Every row gives one point. The points of each table are mixes of a few directions, plus a little noise. How many directions does each table use, and how many do they share? Where both have some left over, give the other angles between the two spaces (their principal angles), to ten degrees, smallest first.
In the rows, zero is written as 128.

First:
[[166  75 138]
 [ 90 181 118]
 [ 64 218 111]
 [173  64 140]
 [111 152 124]
 [163  78 137]]
Second:
[[ 84  90 239]
 [134 133 112]
 [149 146  76]
 [145 143  86]]
Directions: first 1, second 1, shared 0; angles 80

First:
[[175 133 152 167]
 [ 83 153 132  84]
 [120 169 163 112]
 [105  74  69 121]
 [157 111 125 156]]
Second (8 x 4):
[[131 129 133 127]
 [132 129 136 126]
 [ 70 116   7 164]
 [135 130 145 123]
 [159 134 192 109]
 [157 135 190 109]
 [135 129 141 124]
 [105 123  80 142]]
Directions: first 2, second 1, shared 0; angles 40

First, 7 rows:
[[176 221 107  91 156 124 175 139]
 [134 155 122  87  78 181 229 128]
 [141 136 125 146 164  90  78 131]
 [214 196  83 117  88  96 176 131]
 [106  87 138 138 106 140 124 121]
 [ 84  57 152 172 151 107  40 121]
 [ 42  45 170 147 152 158  75 121]]
Second, 7 rows:
[[171 110 148 127  99 178  91  96]
 [153 151  71  97 133  64 130 135]
 [120  93 117  98 101 152  45 100]
 [ 25 136 139 154 147 113 146 170]
 [153  86 152 135 201 170 155 169]
 [ 56 143 143 132 185  59 221 121]
 [219 181 125 153  31 159 107 102]]
Directions: first 3, second 5, shared 1; angles 60, 60

First:
[[106 110 135 124  98  90 151 120  87]
 [156 126 114 151 120  96 121 102 115]
 [152 147 159 140 156 225 114 167 192]
 [170 137 153 162 135 185 119 143 165]
 [120  99 182 149  77 132 170 141  92]
 [102 122 121 109 122 105 136 126 110]
 [104 157  50  75 186  92  84 108 149]
 [113 127 110 114 129  99 127 118 115]]
Second (7 x 9):
[[ 69 166 159 143 136 155 142 118 135]
 [120 124 124 136 132 122 136 124 118]
 [114 168 123 166 157 132 144 117 101]
 [161  93 114 107 112 111 116 137 136]
 [129 208 155 135 140 170 109 138 152]
 [109 131 151 113 115 143 122 131 153]
 [193   7  69 100  99  55 128 131 104]]
Directions: first 3, second 3, shared 0; angles 40, 40, 90

First (8 x 11):
[[121 109 128 123  86  97  90  86 113 114 142]
 [143 150 110 131 129 150 149 169 157 151 135]
 [140 130 115 145 137 140 154 152 145 166 137]
 [122 131 135 116 123 124 114 119 121 104 122]
 [130 117 131 145 160 136 155 134 125 155 123]
 [114 183 157  82 183 170 130 169 126  41  75]
 [145  79 119 199 190 138 209 140 130 249 141]
 [110 124 129  82  17  71  23  56 107  46 149]]
Second:
[[181 135 111 129 148 128 182 118 121 212 122]
 [ 60 144 147 116  97 164  55 145 166  31 128]
 [161 167 104 141  81 134 145  83 118 184 156]
 [123  77 138 143 148  66 131 130  82  99 135]
 [ 99  86 144 138 134  82 104 135  97  66 136]
 [124 167 118 128  85 157 111 108 145 132 142]
 [120 197 122  97 114 230 114 145 210 150 103]
 [121  63 154 111 223 107 148 191 129 105  81]
 [164 115 114 148 122  84 161  98  83 172 149]]
Directions: first 3, second 3, shared 0; angles 30, 40, 50
